Each point is reached from the start by the listed moves, each made 0, 1 or 2 times, or once backwards (-1), plus a little noise. Is the number of moves made odd or even? Then give how often each move was made.

Moves:
(1): [-19   7]
(2): [-13 -28]
Start: [ 5 -3]
Points:
[ 24 -10] -> odd (-1, 0)
[-46 -17] -> odd (2, 1)
[-59 -44] -> even (2, 2)

Moves:
(1): [ -4  -2  -3  13   0   1 -13  -5 -11   5   5  15   0  -8]
(2): [ -1   9   3  -1  -9  -4  -4 -11  -5  -5  -3   1   0  -3]
(3): [-7 -2  5  9 -4 -7 -3  2  5 -4  6 -2 -1  1]
(4): [  6 -10   5  14  -4   2 -16  -8  -2  -3  -3  -7 -11  -4]
(5): [ 0  1  3  0  6 -7 -1 -9  5  5  2  9 -1  1]
(6): [-1  5  7  2  2  0 -5  3 -4  3  3  0 -2  2]
(7): [ 0 -4 -8 -6  8 -4  1 -2 -5 -8 -6 -6 -3  8]
(8): [  3   3   2  -2  -1  -1   2   1   1   1   0   3 -11   1]
(9): [ 6  6 -3  1  4  0  4  0  5 -6  7 -1  6  0]
(10): [ 1 -1  4  5  3  2 10  1  4 -6 -9  2  4  3]
(11): [-14   6   0   4   3   3  -1  -4   2   3   5  -3  -5  -8]
Start: [-5 -1 -1 -6  2 -1  0  2 11  0 -5 -2  3 -3]
Points:
[-35  19  12  -3   1   5   0  -2  -4 -10 -19 -13 -35  -9] -> even (0, 1, 0, 0, -1, 1, 1, 2, -1, 1, 2)
[  6  -5   0  15 -20 -11 -60 -45 -33  14 -11  36 -10 -24] -> even (2, 2, -1, 1, 1, 0, 0, 0, -1, -1, -1)
[-18  -9  -8 -23 -11 -18  -4  -8  11 -13 -15 -27   2   4] -> even (-1, 1, 1, 0, 0, -1, 1, -1, -1, -1, 0)
